Every row gives one point. A path goes straight from each point to the next, and from the last back to the first. The post is the endless flat space through its rows: a point in 2 columns, a line in 3, a plane in 4, and so on, so that a path can go around it. How many times does the path go around the post? Going back the other way cancels.

Post (1 x 2)
[[-0.6  0.0]]
Path (7 x 2)
[[-2.7 -1.8]
 [-4.6  2.8]
 [-0.5  5.5]
 [ 4.2 -0.5]
 [ 4.0 -1.9]
 [ 1.5 -0.3]
 [ 0.4 -4.8]]
Times around: 1

Post (5 x 6)
[[-4.3 -0.9 -1.5  2.1  0.0 -8.6]
 [ 0.9  0.2  2.4  2.0 -4.8 10.1]
 [-1.2 -0.5  1.0 -4.0  1.2  0.0]
 [-1.7  0.4  3.3  1.4  1.9 -1.5]
 [-2.5  0.7 -2.1 -0.6  4.3 -2.0]]
Path (21 x 6)
[[-6.5  1.5  2.0 -1.1  0.5  1.5]
 [-4.7  4.7 -4.9 -1.7 -0.2 -1.6]
 [-6.5  1.2 -2.1 -1.9 -1.1 -0.3]
 [-4.3 -1.0  0.2  1.6 -0.4  0.1]
 [-3.4 -4.5 -3.1  2.6 -3.3  0.9]
 [ 1.3 -1.5 -0.9  0.0  2.6 -0.6]
 [ 2.9  1.1  3.1  2.3  1.4  3.3]
 [ 0.3 -3.7 -2.8 -2.4  2.3  0.9]
 [-2.7 -3.6  4.2 -1.8 -2.2  1.2]
 [-5.0  0.6  2.5 -1.3  0.3  1.3]
 [-4.7  5.1 -0.1  1.1  2.3  0.8]
 [-0.1  2.9  2.4  3.1 -4.8 -1.1]
 [ 1.8  2.0  7.0  8.4  0.8  2.7]
 [-1.6 -0.6 -3.5 -0.6  3.6  0.4]
 [-2.0 -3.0  2.7 -4.0 -0.3  0.0]
 [-4.1 -1.0  1.5 -0.9  1.1 -0.7]
 [-2.7  2.7  2.4  0.1 -0.1  4.2]
 [-6.8  1.4  1.6 -1.3  2.3  2.0]
 [-3.0 -3.0  4.1 -0.3  3.1  2.7]
 [-1.1 -6.0 -0.3  0.0 -1.7 -0.8]
 [-2.2 -3.5  3.9 -1.3 -2.5  3.3]]
Times around: 1

Post (11 x 12)
[[ 2.4 -1.0  0.5 -0.8  2.4 -0.8 -1.5 -1.9  2.0 -3.2 -4.8 -2.4]
 [ 2.7 -3.9 -3.7  4.9 -1.7 -4.4  1.5  4.3  0.5  3.1  0.1  0.3]
 [ 0.1 -1.6  0.0  0.5  2.9  2.6  4.2 -2.7 -0.5  0.6  2.6 -4.7]
 [ 0.6 -4.2 -0.9 -3.1  1.0 -0.8  1.2  8.4 -1.8  1.2  1.5  3.4]
 [ 2.2 -2.3 -1.1  2.7  3.3  3.2  1.0  5.5  6.8  1.9 -2.9  3.1]
 [ 0.1 -5.5  4.8 -5.6 -2.0 -1.7 -0.6  3.0 -0.4 -1.1  5.0 -1.3]
 [-0.5  3.8 -2.9  0.0  2.7  0.4 -5.1 -6.9 -2.8 -4.3  1.4  4.1]
 [ 1.5 -1.1 -0.6 -0.3  0.8 -1.2  4.9 -0.2  0.7  3.3 -0.4  4.7]
 [ 1.3 -4.2  2.4  3.6  3.4  1.2  0.2  1.3  1.9 -2.9 -2.2  1.3]
 [ 1.9 -3.4  6.0 -7.1 -2.8  5.4 -2.5 -3.1 -3.9 -3.2  1.6 -1.8]
 [ 1.3 -1.3  2.3  0.8  2.0 -2.0 -4.1  0.3 -0.8  2.6 -2.7  1.2]]
Path (25 x 12)
[[ 0.8 -4.6 -2.1  2.3  3.6 -2.0 -2.2  1.5  0.4  5.4 -0.7  0.8]
 [-0.8 -5.0  1.4 -0.9  1.6  4.1  4.2  0.9 -1.7  2.9  1.4 -0.9]
 [-2.7 -0.6  6.1  3.8  4.6 -3.5 -1.4 -0.9  0.9  2.5 -2.0 -1.4]
 [ 3.5  1.2 -2.9  2.9 -0.3  1.3  3.5 -1.2 -1.8  2.2 -0.6  1.1]
 [ 2.1  1.1  2.0  1.2  5.6 -0.2 -0.3 -1.8  1.8 -0.4  3.9 -2.6]
 [ 0.3 -3.4  2.5 -3.0  5.4  0.3 -1.3  2.8  3.1 -0.2  0.9  1.0]
 [-0.8 -5.5 -0.8 -0.1  4.1  5.7  3.0 -2.3 -0.2 -2.6 -1.7  5.6]
 [ 0.7 -3.3  3.0 -5.1 -2.5 -8.0 -3.0  6.9 -1.2  5.3 -1.8 -0.3]
 [ 0.9  2.1  4.0 -3.8  2.0  0.7  2.2  4.7  0.2  0.7  0.3  3.9]
 [ 5.1 -3.1  1.7 -0.4 -0.7  2.3 -1.0  1.2 -0.6 -2.7 -2.9 -3.8]
 [ 3.5 -1.3 -2.8 -4.0  3.6  1.6 -1.1 -0.8  0.4 -4.5 -2.2  5.0]
 [ 0.1 -7.9  0.1 -0.5 -3.2  2.7 -2.2  2.4 -5.6  2.5  3.7  4.4]
 [-1.4 -4.6 -1.0 -1.1  2.8  5.2 -4.7  2.5 -2.7 -1.6  2.2  2.0]
 [ 4.1 -7.2 -1.4  2.1  0.8 -1.2 -0.6  6.8  0.5  0.3  2.2  3.9]
 [ 4.9 -4.1 -0.9  2.1  0.5  0.8 -1.1  9.7 -4.1 -3.6 -1.5  3.5]
 [ 1.5 -0.7  1.3  0.4 -0.7 -3.7  0.1  2.4  1.3  1.9 -0.4 -3.0]
 [-0.7  1.2 -4.7 -1.8  2.9  1.4  1.6  0.7  6.2 -2.5 -1.5 -1.8]
 [ 0.5 -1.8 -1.4 -0.7  1.6  1.3 -0.9  0.1  1.0  8.1 -0.5 -1.6]
 [ 2.5 -4.5  1.4  0.4  2.2  5.0 -1.9  0.0 -0.1  0.3 -0.3  4.3]
 [ 1.9 -5.5  0.6  2.6 -0.3  0.0 -2.5  3.4 -0.5  0.7  3.7  2.7]
 [ 1.0 -4.1 -2.3  0.3 -0.9  0.3 -3.1 -1.1 -1.2  1.3  2.0  0.1]
 [-2.1 -2.1  0.7 -4.5  1.6  4.3 -0.6  2.4  3.2 -2.1 -1.0  5.7]
 [ 0.3  0.1 -2.3 -0.6  1.9  3.0  3.2  4.9 -1.1 -0.1 -2.8  2.8]
 [ 1.2 -2.4  5.1 -2.6  0.9  1.0 -2.4  2.4 -1.2 -2.8  2.2  0.7]
 [ 5.1 -4.7 -0.6 -1.5 -0.8 -0.3 -5.9  2.0 -1.0 -4.2  2.8 -0.6]]
Times around: 2
